Every row gives one point. The ring and each string are closed loops that go straight from each point to the next, and from the last back to the first. Before rounding, they use only three directions, however many columns there are. Count how often each string passes through the ring. Passing back the other way cancels.
In the rows, 128 means zero.

Ring, 9 rows:
[[114  97 142 153]
 [164 112 140 146]
 [189 129 134 135]
 [161 147 130 122]
 [130 148 122 116]
 [100 133  96 108]
 [ 88 114  86 111]
 [ 78 100  97 124]
 [ 81  92 130 147]]
String:
[[222 115 125 137]
 [203 121 119 130]
 [249 132 128 131]
 [212 140 141 134]
 [142 135 144 136]
 [129 126 128 130]
 [173 139 117 119]
 [183 153 116 112]
 [145 162 130 115]
 [110 157 135 119]
 [105 159 122 110]
 [104 153 107 104]
 [ 81 143 113 112]
 [ 93 129 114 120]
 [108 123 113 123]
 [113 120  97 115]
 [104 119 113 125]
 [122 117 106 122]
 [103 103  78 112]
 [ 69  90  80 118]
 [ 51  83  94 130]
 [ 37  88 126 146]
 [ 78 104 131 142]
 [108 106 121 136]
 [116  97 120 140]
 [102  85 142 158]
 [ 98  91 159 165]
 [104 107 153 154]
 [118 116 136 140]
 [154 115 124 135]]
Times through: 4

Ring, 10 rows:
[[122 152 102 119 103  81 130 153]
 [133 152  71 157 120  81 111 132]
 [141 146  68 179 134 101 103 114]
 [148 138  86 182 140 127 105 104]
 [146 129 121 168 143 158 117 102]
 [131 118 162 143 150 189 138 106]
 [111 112 189 120 155 202 157 115]
 [ 96 117 194  94 143 181 169 136]
 [101 131 170  87 121 141 162 152]
 [113 146 132  98 104 100 145 158]]
String:
[[ 94  93 213 131 193 249 168  95]
 [108 108 214 102 150 215 168 121]
 [126 130 164 109 118 152 146 136]
 [103 120 167 119 151 171 154 125]
 [ 73 107 213  85 164 201 185 134]
 [ 91 125 201  66 121 159 177 157]
 [117 139 159  89 102 125 152 156]
 [116 132 137 127 134 138 140 131]
 [ 92 141 139  91 118 105 156 161]
 [108 152 114  99 100  77 142 165]
 [110 142 109 129 129 105 135 140]
 [133 142 121 128 112 115 129 137]
 [142 158  80 136  93  68 113 147]
 [130 157  33 181 131  58  98 126]
 [123 141  74 176 150 108 112 114]
 [126 136 102 159 143 126 121 117]
 [153 149  97 149 104 102 111 130]
 [157 143  63 200 140 115  92  98]
 [142 129  87 200 164 149 104  88]
 [131 124 113 179 165 164 119  95]
 [158 121 122 191 157 183 109  82]
 [158 129 143 150 123 165 121 110]
 [130 131 140 135 131 149 134 123]
 [109 111 166 144 172 198 147 103]]
Times through: 1

Ring:
[[140 107 133 119  99  96 106  54 104 123 172]
 [135 128  98 130 122 120 113 105 133 105 122]
 [ 89 159 105 120 143 139 115 163 173 121  82]
 [ 67 166 150 108 140 127 124 154 170 153 103]
 [ 95 158 178 116 128 107 148 107 137 165 141]
 [132 120 163 118 103  90 128  52 101 145 180]]
String, 29 rows:
[[155 157 170 147 128  97 191  73 104 150 153]
 [121 133 150 120 115 103 128  82 120 140 153]
 [109 104 147 100  96  96  85  61 114 136 177]
 [120  68 144  89  70  81  51  17  91 128 215]
 [156  84 138 116  82  82  96  16  80 121 204]
 [168 115 132 137 105  94 137  46  91 119 171]
 [155 149 137 146 129 108 169  89 115 129 135]
 [118 115 118 113 109 110  94  88 127 119 146]
 [111  95  97 102  99 113  57  85 131 104 148]
 [145 106  75 127 111 120  87  91 126  86 129]
 [158 140  87 148 132 125 141 112 131  97 107]
 [157 157  89 156 144 130 160 128 138 101  92]
 [115 139  65 128 137 143  98 154 166  90  78]
 [ 90 136  86 112 131 138  82 152 170 106  90]
 [ 94 141 113 114 129 127 103 135 157 123 108]
 [114 163 122 133 142 128 146 139 152 128  98]
 [110 186 118 143 160 140 169 171 169 129  69]
 [ 53 168 110 106 149 148 100 193 197 131  65]
 [ 36 153 119  89 137 142  72 181 195 137  83]
 [ 21 145 127  77 130 139  55 176 197 143  93]
 [  7 158 144  74 137 140  66 188 204 157  88]
 [ 73 182 163 117 148 127 152 158 168 162  98]
 [114 173 158 135 142 117 172 125 141 151 116]
 [104 151 148 120 129 114 135 114 140 144 128]
 [ 82 139 154 103 120 112 107 111 145 150 138]
 [113 153 155 125 128 110 147 106 133 147 134]
 [139 171 175 144 137 103 196  94 118 158 139]
 [135 158 197 134 123  90 187  68 104 170 168]
 [142 143 203 130 111  80 177  42  89 171 191]]
Times through: 1
String (32 x 11):
[[113 177 155 136 146 119 175 132 145 150 109]
 [ 74 181 175 116 146 121 157 149 163 169 108]
 [ 50 177 190 100 140 118 139 148 167 181 118]
 [102 185 182 132 146 114 187 129 144 170 118]
 [117 161 152 131 135 114 158 114 136 146 124]
 [107 172 167 130 140 114 169 122 141 158 122]
 [ 87 187 184 125 148 117 178 139 153 174 113]
 [ 31 160 171  85 132 124  97 155 178 170 115]
 [ 44 149 150  88 128 126  86 149 174 154 114]
 [ 80 145 138 106 127 121 106 130 156 141 119]
 [ 99 166 139 126 142 125 146 141 155 141 104]
 [102 167 133 128 143 128 146 144 157 137  98]
 [103 146 131 118 128 120 121 122 146 133 120]
 [ 72 140 102 103 131 137  80 156 175 119  93]
 [ 99 139 121 114 125 122 107 123 149 127 118]
 [128 156 118 137 138 124 148 126 142 122 106]
 [145 154  93 148 141 130 149 130 142 104  94]
 [153 135  70 145 132 131 125 121 139  86  97]
 [156 130  79 143 127 125 125 108 130  91 110]
 [157 141 101 147 130 119 147 103 125 106 117]
 [141 144 118 138 129 117 144 104 129 119 123]
 [132 142 121 132 127 117 136 106 132 122 124]
 [162 155 111 155 138 119 171 108 125 113 111]
 [150 142  86 145 134 127 136 119 136  98 103]
 [115 125  65 121 127 137  82 138 158  88  93]
 [ 88 126  82 106 124 136  68 144 167 103  98]
 [ 80 133  95 104 127 135  74 148 170 113  98]
 [ 66 157  80 110 147 154  86 194 197 109  57]
 [ 59 169  98 110 152 152 101 198 199 123  57]
 [ 42 150 115  91 136 141  73 176 192 133  85]
 [ 62 143 130  97 128 128  87 145 170 138 110]
 [102 147 138 118 128 117 125 118 144 138 124]]
Times through: 2
